Every row gives one point. The points of each table are mixes of a few directions, plus a little noise. Count the directions of each table, and those that both share. Where both have some left over, give the other angles between the two spaces (their principal angles), to ten degrees, smallest first.

First (7 x 2)
[[-0.74  1.05]
 [ 0.32 -0.46]
 [-0.21  0.29]
 [ 0.12 -0.17]
 [ 0.37 -0.53]
 [ 0.16 -0.22]
 [-0.02  0.03]]
Second (7 x 2)
[[ 0.61 -0.85]
 [-0.57  0.80]
 [-0.27  0.39]
 [ 0.00 -0.02]
 [-0.17  0.22]
 [ 0.18 -0.26]
 [ 0.23 -0.29]]
Directions: first 1, second 1, shared 1

First (7 x 6)
[[-0.52  0.49  0.21  0.30  0.00 -1.24]
 [ 0.25 -0.25 -0.12 -0.14 -0.01  0.62]
 [-0.29  0.28  0.13  0.16  0.00 -0.71]
 [ 0.31 -0.30 -0.13 -0.18 -0.01  0.76]
 [ 0.26 -0.24 -0.10 -0.15  0.00  0.63]
 [-0.44  0.41  0.19  0.25  0.01 -1.06]
 [ 0.43 -0.39 -0.17 -0.23 -0.01  1.03]]
Second (8 x 6)
[[-0.22  0.41  0.21 -0.11  0.54  0.27]
 [ 0.52  0.01  0.05  0.84  0.62 -0.01]
 [-0.69 -0.27 -0.02 -0.34 -0.28  0.09]
 [ 0.08  0.75  0.25 -0.27  0.58  0.24]
 [ 0.53 -0.74 -0.37  0.35 -0.88 -0.49]
 [ 0.18 -0.68 -0.36 -0.14 -1.12 -0.45]
 [-0.42  0.43  0.24 -0.21  0.57  0.34]
 [ 0.02  0.09  0.01 -0.12 -0.03  0.00]]
Directions: first 1, second 3, shared 0; angles 90

First (10 x 11)
[[-0.05 -0.54 -0.26  0.29  0.03 -0.38 -0.61 -0.81  0.86  0.56  0.43]
 [ 0.30  0.28 -0.06 -0.27  0.04 -0.02  0.15  0.08  0.43 -0.26 -0.13]
 [ 0.28  0.17 -0.11 -0.19  0.04 -0.09  0.05 -0.05  0.62 -0.12 -0.07]
 [ 0.70  0.03 -0.30 -1.21  0.47  0.03 -0.18 -0.71  1.02 -1.44  0.36]
 [-0.22  0.49  0.42 -0.03 -0.11  0.48  0.71  1.05 -1.48 -0.36 -0.48]
 [-0.04 -0.10  0.05 -0.23  0.11  0.15 -0.03 -0.07 -0.38 -0.41  0.12]
 [-0.40 -0.27  0.15  0.28 -0.06  0.10 -0.09  0.03 -0.79  0.21  0.11]
 [ 0.13  0.17 -0.04  0.03 -0.05 -0.09  0.09  0.10  0.34  0.14 -0.15]
 [-0.50 -0.41  0.05  0.91 -0.25 -0.22 -0.28 -0.06 -0.26  1.20  0.09]
 [-0.19  0.16  0.14  0.43 -0.21  0.01  0.22  0.44 -0.36  0.53 -0.27]]
Second (8 x 11)
[[-0.01 -0.23 -0.11 -0.12  0.35  0.11 -0.42  0.66 -0.79 -0.43 -0.22]
 [ 0.72  0.84  0.76  0.24  0.07  0.57  0.28  0.32  0.20 -0.17 -0.25]
 [-0.34 -0.53 -0.42 -0.19  0.17 -0.20 -0.38  0.24 -0.56 -0.18 -0.01]
 [ 0.64  0.87  0.73  0.28 -0.13  0.44  0.49 -0.08  0.61  0.09 -0.10]
 [-0.55 -0.76 -0.63 -0.24  0.12 -0.39 -0.43  0.08 -0.53 -0.08  0.09]
 [-0.90 -0.94 -0.90 -0.24 -0.30 -0.79 -0.13 -0.78  0.19  0.47  0.45]
 [-0.04  0.03 -0.01  0.03 -0.13 -0.08  0.13 -0.26  0.27  0.17  0.10]
 [ 0.50  0.71  0.58  0.24 -0.16  0.33  0.45 -0.17  0.60  0.14 -0.04]]
Directions: first 3, second 2, shared 0; angles 40, 50
